Each row of a before or after table is a point. One or more steps were done to the points. Then noise was added and the rows were shuffled. The steps act on columns, c1 being the first. What was done? A step turns or swaps two columns, mirrors them in a line or flattens them onto one, adds a multiple of one to another, or multiplies or shifts one. Angles are multiples of 10 degrees, from the lower column toward the higher: turns from -170 to 170, lines from 10 to 170 but not 90. Use the fewest steps. Two steps may share a column if one is a turn and the other turns, adds or multiplies; they go together, in the order done. Otherwise the lowest column goes first.

Before:
[[ 0.32  0.18]
 [ 0.32  0.35]
 [ 0.11 -0.34]
 [ 0.00  0.35]
 [ 0.13  0.13]
 [ 0.06  0.35]
 [ 0.00  0.01]
 [ 0.38 -0.18]
 [ 0.06  0.34]
 [ 0.00 -0.97]
 [-0.16  0.21]
 [ 0.31  0.42]
 [ 0.41  0.22]]
After (13 x 2):
[[ 0.81  0.55]
 [ 1.02  0.29]
 [ 0.34  0.16]
 [ 0.76  0.43]
 [-0.39  0.31]
 [ 0.06 -1.30]
 [ 0.00  0.52]
 [ 0.01 -0.03]
 [ 0.19  0.45]
 [ 0.15  0.48]
 [ 0.80  0.22]
 [ 0.26 -0.43]
 [ 0.98 -0.21]]
Steps: multiply c1 by 2.5; multiply c2 by 1.3

Before:
[[-0.23 -0.45 -0.35  0.58 -0.38 -0.38]
 [ 0.59 -0.12  0.67  0.47 -0.54  0.29]
 [-0.38 -0.66  0.15 -0.21 -0.82  0.52]
 [-0.54 -0.27  0.02  0.97  0.09 -0.51]
 [ 0.12  0.11 -0.67 -0.23 -0.19  0.12]
 [-0.34  0.40 -0.37  0.50 -0.45  0.63]
 [-0.13  0.59 -0.39  0.38  0.36  0.24]
 [ 0.15  0.45  0.13 -0.23  0.43  0.68]
 [ 0.23  0.05  0.40 -0.19 -0.08 -0.61]
 [-0.37  0.47  0.04  0.03  0.24  0.56]
 [ 0.24  0.40  0.23  0.81 -0.49  0.10]]
After, 11 rows:
[[ 0.23 -0.66  0.25  0.67 -0.10  0.16]
 [-0.23  0.02 -0.40  0.65 -0.67  0.18]
 [-0.39  0.25  0.02  0.97  0.18 -0.66]
 [ 0.09 -0.24 -0.69  0.25  0.00  0.16]
 [-0.14  0.15  0.17 -0.35 -0.58  0.69]
 [ 0.60 -0.40  0.70  0.02  0.38  0.45]
 [-0.69 -0.57 -0.35  0.76 -0.15  0.46]
 [-0.72 -0.02  0.03  0.01 -0.52  0.38]
 [-0.71 -0.39  0.16 -0.30  0.97  0.39]
 [ 0.55 -0.10  0.42 -0.49 -0.02 -0.51]
 [-0.13 -0.12 -0.37  0.82  0.63 -0.46]]
Steps: turn c1 and c6 by 20 degrees; multiply c1 by 1.3; turn c2 and c5 by -120 degrees; add -0.7 times c3 to c4

Before (9 x 11):
[[ 0.21 -0.25 -0.23 -0.06  0.02 -0.33 -0.52 -0.47  0.38  0.52  0.49]
 [ 0.34 -0.89 -0.25  0.69  0.19 -0.93  0.02 -0.41  0.28  0.42  0.10]
 [-0.35 -0.32 -0.11 -0.16  0.03 -0.40  1.00  0.35  0.70  0.61 -0.18]
 [ 0.21 -0.12  0.30  0.03  0.46 -0.38 -0.17  0.20  0.65 -0.48  0.05]
 [-0.13 -0.47 -0.23  0.03 -0.16  0.30  0.03 -0.15  0.29 -0.33  0.01]
 [-0.42 -0.16  0.14  0.44  0.39  0.65  0.58  0.75  0.93  0.39 -0.02]
 [-0.40  0.44 -0.40  0.13 -0.39 -0.02  0.40 -0.52  0.56  0.05 -0.59]
 [ 0.20 -0.42  0.57  0.00  0.33  0.09  0.20 -0.84 -0.17  0.16  0.14]
 [-0.21  0.27  0.16  0.63 -0.32 -0.67  1.04 -0.06  0.10  0.68  0.07]]
After (9 x 11):
[[-0.10  0.28  0.10 -0.70 -0.32 -0.68  0.58  0.06  0.75  1.10  0.09]
 [-0.22  0.44 -0.46 -0.33 -0.40  0.01  0.38 -0.53  0.60  0.24 -0.57]
 [ 0.00 -0.50 -0.25 -0.10 -0.12  0.30  0.15 -0.21 -0.02 -0.26  0.01]
 [-0.73 -0.91 -0.26 -0.44  0.19 -0.94 -0.20  0.20  0.67  0.38  0.14]
 [-0.49 -0.27 -0.20  0.21  0.01 -0.35 -0.70 -0.15  0.88  0.18  0.52]
 [-0.74 -0.41  0.60  0.07  0.31  0.10  0.13 -0.38  0.01  0.24  0.12]
 [ 0.06 -0.11  0.34  0.07  0.51 -0.38  0.06  0.30  0.15 -0.51  0.03]
 [ 0.67 -0.16  0.18 -0.64  0.37  0.61  0.34  0.42  1.30  0.60 -0.05]
 [ 0.51 -0.34 -0.11 -0.04 -0.01 -0.43  0.57 -0.05  1.32  1.03 -0.21]]
Steps: turn c1 and c4 by 150 degrees; turn c1 and c8 by -50 degrees; add 1 times c10 to c9; turn c7 and c10 by 30 degrees

Before:
[[ 0.01 -0.65 -0.17  0.66  0.25  1.01  0.43  0.36 -0.67 -0.13  0.27  0.29
   0.31  0.78  0.37  0.54  0.83 -0.30]
 [ 0.14 -0.13 -0.72  0.41 -0.37  1.30  0.42  0.21  0.50 -0.14  0.20  0.31
  -0.57 -0.08 -0.62 -0.04 -0.17  0.28]
 [ 0.04  0.47 -0.15  0.71 -0.43  0.27  0.07 -0.21 -0.61  0.09  0.21 -0.52
  -0.21  0.38  0.34  0.35 -0.42  0.29]
 [-0.15 -0.63  0.60 -0.45 -0.51 -0.12 -0.45 -0.07 -0.47  0.86  0.31  0.49
   0.11  0.24 -0.43 -0.21 -0.71  0.09]
 [ 0.02  0.01 -0.12 -0.39  0.28  0.32 -0.20  0.51 -0.23 -0.16  0.37 -0.19
  -0.22  0.08  0.14  0.13 -0.30  0.02]
 [ 0.93 -0.22  0.57 -0.61  0.17  0.18 -0.13  0.22  0.19  0.23  0.30 -0.61
  -0.25 -0.02 -0.34  0.61  0.42 -0.41]
 [ 0.35  0.60  0.10 -0.47  0.14 -0.62  0.30 -0.22 -0.04 -0.56 -0.82 -0.32
  -0.26  0.00 -0.55 -0.37  0.23 -0.31]
 [ 0.16  0.01  0.25 -0.41  0.41 -0.49 -0.31 -0.22 -0.49 -0.59 -0.15  0.65
   0.03  0.27  0.35  0.27 -0.05 -0.48]
 [ 0.25  0.36 -0.28  0.74 -1.11  0.18 -0.17  0.56  0.08 -0.22  0.41  0.52
  -0.28  0.20 -0.52 -0.42 -0.22 -0.39]]
After (9 x 18):
[[-0.16  0.61  0.11 -0.49 -0.33  0.09 -1.06  0.34 -0.14 -0.56 -0.81 -0.30
  -0.27  0.08 -0.55 -0.25 -0.30 -0.17]
 [-0.20  0.50 -0.16  0.71  0.25 -0.04 -0.07  0.01  0.43  0.12  0.27 -0.51
  -0.13  0.37  0.34  0.48  0.50 -0.42]
 [ 0.22 -0.23  0.51 -0.64  0.67 -0.03  0.36  0.96 -0.31  0.17  0.29 -0.65
  -0.56 -0.01 -0.32  0.04 -0.58  0.07]
 [ 0.28 -0.06 -0.77  0.42 -0.16 -0.86  1.14  0.20 -0.06 -0.08  0.23  0.32
  -0.18 -0.08 -0.56  0.31  0.29  0.50]
 [ 0.56  0.02 -0.10 -0.38  0.23  0.10  0.41 -0.01  0.03 -0.14  0.36 -0.16
  -0.08  0.07  0.15 -0.20  0.32 -0.23]
 [ 0.56  0.44 -0.28  0.76 -0.74  0.20  0.02  0.29 -0.40 -0.25  0.43  0.51
  -0.09  0.21 -0.53  0.86  0.06 -0.17]
 [-0.19 -0.01  0.30 -0.42  0.39  0.45 -0.39  0.12 -0.19 -0.59 -0.20  0.63
  -0.07  0.32  0.38 -0.34 -0.09 -0.69]
 [ 0.36 -0.60 -0.21  0.72  0.60 -0.87  1.19  0.04  0.31 -0.12  0.31  0.27
   0.33  0.78  0.41 -0.05 -0.86 -0.57]
 [-0.05 -0.62  0.58 -0.44 -0.42  0.30  0.47 -0.16  0.08  0.83  0.36  0.52
  -0.17  0.21 -0.47  0.41  0.75 -0.44]]
Steps: swap c1 and c8; add -0.7 times c2 to c6; turn c6 and c7 by 110 degrees; add -0.5 times c3 to c13; turn c5 and c16 by -70 degrees; turn c17 and c18 by -160 degrees; turn c9 and c18 by 120 degrees
